Each wall is flat, endless, passes through zero and stands at right angles to its row. A trip goes straight from one point to another. List the walls that it crosses, first one first.

Walls:
(1): [+0.21,+0.60,-0.33]
(2): [+0.13,+0.64,+0.91]
(3): [+0.27,-0.09,+0.08]
Trips:
[+0.33,+0.34,+0.15] to [-0.89,+0.43,-0.52] => 3, 2
[+0.48,+0.44,+0.37] to [+0.79,-0.05,-0.48] => 2
[+0.30,-0.17,-0.20] to [+0.22,-0.94,-0.22] => 1
[+0.18,-0.36,-0.23] to [+0.43,-0.37,-0.50] => 1
[+0.47,+0.71,+0.20] to [-0.12,+0.04,+0.24] => 3, 1
[+0.38,-0.12,-0.09] to [+0.12,-0.32,+0.87] => 1, 2
[-0.37,+0.36,-0.32] to [+0.44,-0.56,-0.68] => 3, 1

Walls:
(1): [-0.06,+0.30,+0.15,-0.52,+0.00,-0.17,+0.13,-0.09,+0.07]
(2): [-0.01,-0.16,-0.81,-0.50,-0.39,-0.12,-0.44,-0.44,+0.00]
(3): [+0.07,+0.90,+0.49,+0.09,-0.05,-0.93,+0.23,+0.45,+0.89]
Trips:
[-0.37,-0.09,+0.05,+0.39,-0.04,+0.29,-0.07,-0.17,+0.88] to [-0.03,-0.42,+0.23,+0.14,+0.19,+0.02,-0.53,+0.62,-0.98] => 3
[+0.25,+0.34,-0.14,+0.17,+0.74,+0.27,-0.58,+0.29,+0.81] to [+0.49,-0.80,+0.13,+0.20,+0.10,+0.51,-0.11,-0.55,+0.23] => 3, 2
[+0.15,-0.57,+0.23,-0.02,+0.64,-0.52,+0.04,+0.32,+0.03] to [-0.24,+0.10,+0.08,+0.18,+1.21,+0.22,-0.53,+0.17,-0.20] => 3
[-0.40,+0.32,-0.27,-0.03,+0.21,+0.25,-0.42,+0.44,-0.35] to [+0.31,+0.65,-0.68,-0.31,+0.27,+0.12,+0.35,+0.20,+0.01] => 1, 3

Walls:
(1): [-0.41,+0.18,-0.04,+0.16,+1.24,+0.10,+0.07,+0.33,+0.09,-0.09,-0.29,-0.66,-0.37,-0.06,+0.52,+0.08,+0.15,-0.81]
(2): [+0.35,+0.08,-0.55,-0.23,+0.27,+0.06,-0.01,+0.66,+0.30,+0.21,+0.28,+0.54,+0.12,+0.04,+0.26,-0.04,-0.20,-0.23]
(3): [+0.02,-0.46,-0.25,+0.37,+0.12,-0.54,-0.11,-0.16,-0.03,-0.84,+0.59,+0.51,+0.06,+0.16,+0.66,+0.13,+0.53,-0.30]
Trips:
[-0.36,-0.17,-0.62,-0.98,-1.08,+0.02,-0.67,-0.29,+0.47,+0.23,-0.20,+0.04,+0.56,+0.44,+0.74,+0.01,+0.21,-1.20] to [-0.45,-0.12,-0.86,-0.69,-0.33,+1.24,-0.85,-0.31,+0.22,-0.28,+0.04,-0.46,-0.62,+0.38,-0.47,-0.38,-0.51,+0.17] => 3, 2
[-0.38,+0.26,-0.22,-0.33,+0.58,-0.11,-0.01,+0.19,+0.04,+0.09,-0.15,+0.35,+0.30,+0.30,+0.35,-0.57,-0.19,-0.52] to [-0.45,-0.28,+0.25,+0.18,+0.11,-0.32,-0.41,+0.26,-0.26,-0.18,+0.42,+0.55,-0.16,+0.13,+0.30,-0.06,-0.98,+0.15] => 1
[+0.88,-0.30,-0.07,+0.07,-0.20,-0.23,-0.13,-0.15,+0.31,+0.08,+0.04,-0.55,-0.11,-0.56,-0.18,-0.61,+0.22,+0.49] to [+0.13,+0.26,+0.26,+0.55,-0.75,-0.24,+0.16,+0.21,-0.96,+0.22,-0.12,+0.37,+0.17,+0.99,+0.65,+0.19,-0.04,-0.15] => 3
[+0.12,+0.00,-0.43,+0.18,-0.07,-0.46,+0.88,+0.06,+0.29,-0.46,+0.10,-0.05,+0.26,-0.16,-0.58,-0.50,-0.06,-0.29] to [-0.13,-0.25,-0.51,+0.08,-0.38,-0.31,-0.30,+0.64,+0.66,+0.60,+0.08,+0.39,+0.52,+0.00,-0.94,+0.85,-0.37,-0.10] => 3
[-0.07,+0.32,+0.02,-0.02,+0.45,+0.80,-0.16,+0.08,-0.40,+0.07,+0.79,-0.27,-0.97,-0.17,+0.49,+0.01,+0.50,+0.06] to [+0.35,-0.42,+0.80,+0.27,-0.24,+1.02,-0.16,+0.13,+0.39,-0.99,-0.55,+0.20,-0.22,-0.38,+0.63,-1.16,-0.91,+0.30] => 2, 3, 1
[+0.67,-0.59,+0.21,-0.15,-0.17,+0.05,-0.31,-0.30,+0.41,+0.58,-0.53,+0.36,+0.49,+0.33,+0.03,-0.15,+0.40,+0.43] to [-0.85,-0.33,-0.43,-0.42,-0.92,+0.04,+0.03,-0.35,-0.08,+0.38,-0.40,-0.19,-0.01,+0.32,-0.40,+0.33,+0.14,-0.50] => 2
[-0.22,-0.49,-0.20,+0.41,+0.79,+0.18,-0.61,-0.51,+0.23,+0.94,-0.05,+0.15,-0.66,-0.34,-0.12,-0.07,-0.46,+0.76] to [+0.26,-0.31,+0.67,+0.65,-0.14,+0.69,+0.07,-0.35,+0.53,+0.29,+0.31,+0.34,-0.70,+0.46,+0.08,-0.07,-0.06,-0.74] => 3
[-0.35,-0.08,-0.42,+0.16,-0.20,+0.05,-0.10,-0.07,-0.64,-0.13,+0.09,-0.19,-0.02,+0.20,-0.23,+0.17,+0.04,+0.03] to [+0.48,-0.45,+0.28,-0.20,-0.05,+0.14,+0.46,-0.32,-0.13,-0.27,+0.19,+0.54,+0.56,+0.08,-0.40,-0.06,+0.58,+0.26] => none
[+1.23,+0.06,-0.81,-0.11,+0.14,-0.15,-0.19,+0.19,+0.10,-0.01,-0.68,+0.14,-0.11,-0.09,-0.17,+0.54,+0.32,+0.41] to [+0.03,+0.90,+0.41,-0.20,-0.28,-0.10,-0.31,-0.38,+0.93,+0.31,-0.37,+0.07,+0.16,-0.19,+0.06,+0.15,-0.20,+0.07] => 2
[+0.98,-0.20,-0.10,-0.29,+0.63,-0.43,-0.28,-0.63,+0.52,-0.31,-0.68,-0.32,-0.12,-0.02,-0.15,-0.39,+0.08,+0.70] to [+0.12,+0.56,-0.06,+0.26,+0.88,-0.27,+0.06,-0.07,+0.39,-0.10,+0.10,-0.02,-0.31,-0.61,-0.70,-0.05,+0.34,-0.42] => 1, 2
[+0.67,+0.38,+0.25,+0.43,-0.44,-0.49,+0.12,+0.00,-0.07,+0.71,-0.09,-0.18,+0.04,-0.52,+0.07,+0.36,+0.33,-0.21] to [+0.07,-0.79,-0.18,-0.07,-0.09,+0.24,+0.08,+0.56,+0.17,+0.07,+0.49,-0.33,+0.26,-0.01,+0.67,+0.12,-0.62,-0.57] => 2, 1, 3

Walls:
(1): [-0.82,-0.18,+0.18,+0.37,-0.64,-0.37,-0.10,+0.22,+0.05,-0.16,+0.75,-0.13,-0.07,-0.29,+0.26,+0.15,-0.35,+0.05,+0.19,-0.01,+0.16,+0.31,-0.28,-0.35,+0.58,+0.44,+0.45,+0.00,-0.28,-0.67,+0.46,-0.39,-0.04,+0.32,-0.06,-0.77,+0.95,+0.30,-0.59,-0.17,-0.04,+0.29,+0.60,+0.62,+0.00,+0.23,-0.97,+0.00]
(2): [+0.51,-0.31,+0.28,-0.15,-0.13,-0.25,-0.01,+0.06,-0.38,+0.27,+0.13,-0.22,+0.12,+0.33,-0.11,+0.43,-0.60,-0.42,+0.71,+0.54,-1.03,+0.54,+1.14,+0.41,+0.16,+0.00,+0.34,+0.46,+0.66,-0.30,+0.06,+0.44,+0.29,+0.21,+0.34,-0.29,+0.31,-0.01,-0.27,-0.11,-0.71,+0.19,-0.46,+0.70,-0.29,-0.37,-0.46,+0.36]
(3): [-0.34,-0.37,-0.36,-0.47,+0.63,-0.17,+0.36,-0.11,+0.25,-0.05,-0.15,-0.77,-1.63,-0.42,+0.10,-0.34,-0.41,-0.12,+0.66,+0.20,+0.36,+0.20,+0.59,+0.31,-0.46,+0.23,-0.22,+0.37,+0.17,-0.01,+0.80,-0.07,-0.28,+1.02,-0.87,+0.55,+0.01,-0.06,-0.44,-0.52,-0.28,-0.30,-0.18,-0.33,+0.34,-0.45,-0.33,+0.51]
(4): [-0.09,-0.32,-0.25,+0.41,-1.09,+0.22,+0.22,-0.39,+0.74,-0.37,-0.21,-0.44,+0.34,+0.08,-0.25,+0.70,-0.03,+0.00,+0.39,+0.04,-0.59,+0.43,+0.59,+0.10,-0.52,+0.21,-0.64,+0.14,-0.20,+0.30,-0.06,-0.03,-0.17,+0.97,+0.35,+0.32,-0.30,-0.27,-0.07,+0.27,-0.05,-0.71,-0.11,-0.13,-0.22,-0.27,+0.03,+0.38]
(5): [+0.25,-0.25,-0.57,+0.17,+0.03,-0.34,-0.16,+0.23,+0.13,-0.48,-0.20,-1.23,-0.79,+0.53,+0.22,-0.60,-0.59,+0.12,+0.03,-0.47,+0.35,-0.03,-0.52,-0.29,+0.28,+0.39,-0.14,-0.18,+0.24,+0.56,-0.94,+0.23,-0.04,+0.17,+0.34,+0.13,+0.53,-0.13,-0.24,+0.03,+0.37,+0.34,+0.17,-0.55,+0.18,+0.17,+0.97,-0.14]
Trips:
[+0.91,-0.69,+0.44,+0.90,+0.78,-0.53,-0.23,-1.15,+0.07,+0.04,-1.22,+0.54,+0.27,-0.27,-0.23,-0.43,-0.38,+0.92,+0.50,+0.11,+0.20,+0.11,+0.01,+0.24,-0.01,-0.46,+0.47,+0.59,+0.08,-0.51,-0.21,-0.27,+0.37,-0.19,+0.28,-0.33,-0.37,-0.10,+0.55,+0.37,+0.17,+0.32,-0.13,+0.49,-0.65,+0.04,+0.07,-0.17] to [-0.07,+0.11,-0.18,-0.33,-0.47,+0.04,-0.61,+0.15,-0.61,-0.61,+0.18,+0.19,+0.43,-0.34,-0.29,-0.73,+0.19,+0.67,-0.06,+0.19,+0.21,-0.41,-0.29,-0.30,+0.08,-0.71,-0.77,+0.58,-0.31,+0.03,-0.56,-0.05,+0.09,-0.09,-0.88,+0.39,+0.46,-0.15,+0.10,+0.07,-0.42,-0.32,-0.55,-0.14,-0.08,+0.50,+0.24,+0.05] => 2, 5
[+0.36,+0.40,-0.59,+0.52,+0.26,+0.48,-0.73,-0.86,-0.63,+0.58,-0.17,+0.20,-0.40,+0.09,+0.22,+1.02,+0.15,-0.28,-0.60,+0.25,-0.11,-0.27,+0.17,+0.72,+0.22,+0.10,+1.10,-1.33,+0.47,-0.64,-0.62,+0.22,+0.19,+0.24,+0.96,-0.02,-0.34,+0.17,-0.73,-0.53,+0.25,+0.38,+0.26,-0.32,+0.52,-0.41,+0.66,+0.18] to [+0.49,-0.77,+0.26,-0.40,-0.05,-0.12,-0.74,+0.47,-1.08,+0.25,+0.19,+0.12,+0.02,+0.08,+0.38,-0.29,-0.19,-0.31,-0.03,-0.45,+0.13,-0.15,-0.19,+0.30,-0.06,+0.27,+0.77,-0.04,-0.27,-0.41,+0.10,+0.37,+1.16,+0.37,+0.37,-0.05,-0.02,-0.14,-0.34,+0.23,-0.06,-0.50,+0.21,-0.62,-0.05,+0.25,-0.28,+0.45] => 1
[-0.19,+0.23,+0.16,-0.41,+0.66,-0.32,-0.16,+0.32,+0.00,+0.19,-0.25,-0.22,-0.74,+0.35,+0.28,+0.07,-0.13,-0.22,-0.60,-0.03,-0.35,-0.39,+0.54,-0.05,+0.00,+0.16,-0.28,-0.40,+0.11,+0.05,+0.36,+0.19,+0.51,-0.21,-0.51,+0.52,+0.38,-0.03,-0.16,+0.18,-0.87,+0.04,+0.78,+0.01,-0.83,-0.19,+0.72,-0.58] to [+0.65,+0.28,-0.18,+0.14,-0.18,-0.95,+0.21,-0.31,-0.16,-0.02,-0.70,-0.34,-0.44,+0.50,+0.04,-0.11,-0.03,-0.21,-0.23,-0.56,-0.03,-0.93,-0.51,+0.74,+0.17,+0.47,+0.29,+0.06,+0.43,+0.13,-0.21,+0.20,+0.81,-0.05,+0.61,+0.19,-0.04,-0.57,+0.67,-0.10,+0.11,-0.31,-0.17,-0.27,-0.79,-0.19,+0.59,+0.11] => 3, 2
[+0.17,-0.06,-0.58,+0.05,-0.21,-0.55,-0.46,-0.44,-0.03,+0.15,-0.21,+0.12,-0.53,+0.04,-0.05,+0.71,-0.14,-0.05,-0.64,+0.08,+0.05,-0.69,-0.16,-0.83,-0.50,+0.09,-0.13,-0.56,+0.83,+0.52,+0.42,-0.25,+0.74,-0.11,-0.89,+0.83,-0.26,+0.40,-0.15,+0.69,-0.47,-0.57,-0.01,+0.40,-0.44,+0.13,-0.14,-0.04] to [-0.66,+0.53,+0.33,+0.32,+0.06,-0.39,+1.00,+0.08,+0.70,-0.61,-0.23,-0.11,-0.36,-0.35,-0.14,-0.40,-0.13,+0.94,-0.37,+0.17,+0.03,-0.39,+0.41,+0.56,-0.50,-0.12,+0.17,+0.18,+0.34,-0.98,+0.03,-0.18,-0.10,+0.32,-0.08,+0.12,-0.54,+0.82,+0.36,+0.27,-0.41,+0.13,-0.64,-0.08,+0.90,+0.00,+0.53,+0.76] => none
[-0.42,-0.46,-0.09,-0.09,-0.65,-0.20,+0.85,-0.47,-0.39,+0.59,+0.12,-0.65,-0.13,+0.37,-0.22,+0.53,+0.13,-0.37,+0.36,-0.40,-0.34,-0.01,-0.52,+0.32,-0.44,-0.59,+0.01,+0.67,+0.49,-0.29,+0.40,+0.33,-0.04,+0.06,-0.46,-0.32,+0.43,-0.33,-0.42,+0.13,-0.06,-0.29,+0.30,+0.47,+0.73,-0.20,+0.52,-0.86] to [-0.04,+0.60,-0.11,+0.62,+0.31,-0.55,-0.34,+0.13,+0.29,-0.44,+0.43,-0.25,-0.32,+0.12,+0.19,+0.37,+0.73,+0.35,+0.04,+0.04,-0.02,-0.27,-0.06,+0.04,+0.53,+0.27,-0.42,-0.04,+0.81,-0.35,-0.05,+0.02,-0.59,-0.24,-0.60,+0.22,-0.03,+0.22,-0.02,-0.06,-1.01,-0.14,-0.58,+0.16,-0.31,-0.08,-0.31,-0.47] => 5, 4
[-0.73,-0.13,-0.06,-0.18,-0.75,+0.34,+0.16,+0.15,-0.22,-0.02,-0.10,-0.44,-0.32,+0.48,-0.35,+0.22,+0.21,-0.29,+0.59,+0.23,-0.19,-0.09,+0.69,+0.42,+0.08,-0.14,+0.15,+0.05,-0.13,+0.26,+0.32,-0.61,-0.68,+0.04,-1.06,+0.53,-0.08,-0.09,+0.16,-0.08,-0.24,+0.46,-0.09,+0.21,+0.26,-0.15,-0.09,+0.24] to [-0.40,-0.33,-0.31,-0.25,+0.37,-0.89,+0.47,+0.76,-0.24,-0.10,+0.24,-0.33,-0.57,+0.46,-1.17,-0.25,-0.68,+0.44,+0.13,-0.30,-0.54,+1.21,+0.01,+0.23,-0.08,+0.33,-0.18,+0.29,+0.64,-0.27,+0.55,-0.28,+0.22,-0.20,-0.15,-0.27,-0.08,-0.26,+0.86,+0.34,+0.41,-0.02,-0.17,+0.98,+0.24,-0.45,+0.13,-0.12] => 5, 4
